Every row gives one point. The last column is the point's height on a tilted bowl or saddle (a function of degree 2), plus a little noise. Along how many of its main directions does it bend up, bend down or stay straight?

Points (11 x 3):
[[-0.28 -0.61 -0.39]
 [ 0.07 -0.65 -0.35]
 [-0.31  0.36  0.05]
 [ 0.58  0.14 -0.32]
 [-0.19 -0.40  0.24]
 [ 0.24  0.42 -0.05]
 [-0.67 -0.13 -0.46]
 [-0.06  0.43  0.11]
 [ 0.22  0.62 -0.60]
 [-0.58 -0.53 -0.79]
 [ 0.69  0.02 -0.63]]
Directions: 0 up, 2 down, 0 straight

Points, 15 rows:
[[-0.27  0.16  0.41 -0.29]
 [-0.07  0.25 -0.78 -0.15]
 [ 0.12 -0.64 -1.07 -0.24]
 [-0.38 -0.06  0.04 -0.22]
 [ 0.57 -0.66  0.00 -0.75]
 [ 0.37  0.05  0.12 -0.26]
 [-0.27 -0.84 -0.04 -0.12]
 [-0.01  0.31  0.10 -0.23]
 [ 0.56  0.23 -0.35 -0.28]
 [ 0.23 -0.15 -0.25 -0.21]
 [ 0.78 -0.41 -0.20 -0.83]
 [ 0.79 -0.20  0.07 -0.70]
 [ 0.37 -0.81  0.73 -0.62]
 [ 0.43 -0.31  0.12 -0.40]
 [ 0.07 -0.35 -0.15 -0.17]]
Directions: 0 up, 1 down, 2 straight

Points:
[[ 0.11  0.16  0.33  1.15 -0.67]
 [-1.02 -0.54  0.21 -0.36 -0.82]
 [ 0.86 -0.45  0.28 -0.24 -0.45]
 [ 0.45  0.24 -0.35  0.30 -0.27]
 [-0.44  0.64 -0.37  0.07 -0.22]
 [ 0.41  0.62 -0.24  0.20 -0.29]
 [-0.10 -0.61  0.47 -0.25 -0.43]
 [-0.61 -0.86  0.53 -0.08 -0.86]
 [ 0.24 -0.44 -0.20  0.26 -0.28]
 [-0.04  0.21 -0.07  0.55 -0.19]
 [-0.04 -0.01 -0.36  0.45 -0.23]
 [-0.11 -0.68 -0.19 -0.24 -0.37]
 [ 0.26  0.21 -0.36 -0.18 -0.15]
 [ 0.59 -0.85 -0.84 -0.63 -0.77]
 [ 0.50  0.17  0.26 -0.04 -0.14]
 [ 0.25  0.43  0.37  0.12 -0.10]
 [ 0.36  0.17 -0.06 -0.10 -0.10]
 [-0.20 -0.19  0.13  0.45 -0.22]
 [-0.24 -0.37  1.13 -0.16 -0.69]
 [ 0.88  0.75  0.75  0.19 -0.61]
 [ 0.33 -0.06  0.47  0.03 -0.15]
 [ 0.25  0.02 -0.40  0.04 -0.16]
 [ 0.35 -0.08 -0.09  0.21 -0.15]
 [-0.14 -0.46 -0.27 -0.28 -0.26]]
Directions: 0 up, 4 down, 0 straight
